Every row gives one point. Before rounding, the points of a table are all equally far from one centre. They may lie mostly on one side of it. Write the centre, to within rounding.

Points:
[[-24  58 -14]
 [-26  -9  20]
 [ 22  22  44]
 [ 12   4  44]
 [ 33  21  44]
 [ 39 -46  16]
 [ 50  73 -33]]
Centre: [ 25   9 -24]

Points:
[[ 42 -24 -12 -88 -43  45  37  22  10]
 [ 75 -22  12  11 -42 -18  -7 -48  18]
 [ -5 -56  17  17 -40   3 -13 -11  -9]
 [ 20  23 -32  28 -69  14 -28  -6 -33]
 [ 42 -49 -25   5 -41  63 -26  -5  14]
 [ 45 -47   2 -55 -26 -19 -33  22  -8]
 [-27  22  10  -3  -9  -7  48 -53 -63]
 [ 10  -2  21 -85 -46 -13  11 -21 -27]
 [ 37  39 -14   7  12   8 -20 -37  42]
 [ -4   5  39 -40 -10  -4 -39 -16 -25]
 [ 74  34 -65 -16 -44 -26 -18 -21 -30]
 [ 76  -7 -20 -39 -27 -49  41 -13  30]
 [ 14 -39  19 -35 -55  30  -2 -62 -14]
 [ 19   8 -19 -72  34   4 -24  -6 -80]]
Centre: [ 43  -3 -15 -15  -3  18  26  -6 -29]

Points (22 x 18):
[[ 18   8 -25  -8 -10 -33 -40 -31 -35 -16 -36  34 -23  23  25  43 -32  41]
 [ 14   1  -9 -15 -18 -19 -49 -42 -13 -14   0  19 -33  16  22  35 -72  -1]
 [-25 -23  -7 -34  -1 -48  -7 -14 -36 -70  17  41  -7  59   1  58  45 -26]
 [  8  12 -25  34 -42 -15  18 -39 -43 -72 -47  16  -7  24  42  40  26  29]
 [-22  30 -34  45   0  15 -13  16 -22 -58  18  44  35 -40 -15  51  23  -8]
 [ -3  16  -1  51 -28   1 -13 -35   5 -50 -51   5 -12  15 -40  63  -2 -43]
 [ 17   9 -55 -50 -31 -51  -2  -8  26 -61 -53  14 -43  14  68  31 -42 -36]
 [-48  48 -23   7 -30 -27  -2 -44 -16 -90 -40 -39 -12 -25  28  19  -4  -9]
 [ 18  -3 -55  21 -49 -37 -42 -74  23 -58 -16  45  27  26 -21   0 -23 -20]
 [-32 -17 -43  18 -24  22  17 -27 -52 -57 -17  -1 -46 -17  40 -11   4 -21]
 [ 29  -4 -54 -18 -67 -10 -15 -66 -11 -64 -18  34  20 -18  28  38  10 -46]
 [-22 -40   3  -6 -42 -12  10 -50 -32   4 -10  -4   2   5  23  37 -17 -47]
 [-51   2 -30 -39  17 -59 -25 -15 -26 -49 -42  57 -31 -24   7  46  15  -5]
 [-54 -19 -42  23 -39 -22  -5  -4 -35 -18 -45  70 -18 -14  17  22   3   2]
 [-49 -22 -57  30   1 -12  29  35 -46 -26 -13  34 -14  39  45  40   3  19]
 [-38  21 -58  19  29  11  -1  -2   6 -85 -46  50  47 -51  19  55 -28 -17]
 [ -2   7   8  49   7   1 -14 -15  -1 -55 -45  70  -6 -26  85  43 -13  -7]
 [ -4  49 -51  -4  -7  10  -3   5 -28 -51  37  45  12   3  76  79  13  -2]
 [ 13   6 -42  16  23 -31  11  15  45  -3 -42 -28  37  58  38 -16  24 -36]
 [ 58  31  25  40 -33 -42 -17   7  -2 -35 -21  59  18   0  32  38  25 -27]
 [ 12  53 -61 -20   1 -47 -43 -20 -38 -68 -44  86   7  27   3  51  21 -76]
 [-48  28 -44   2  10 -64  16 -12 -59 -53 -61   0 -30  27  65  59  17  -7]]
Centre: [ -7  20 -38  14  11 -35   3 -13  -7 -51  -9  26   9  18  27  17 -15 -42]
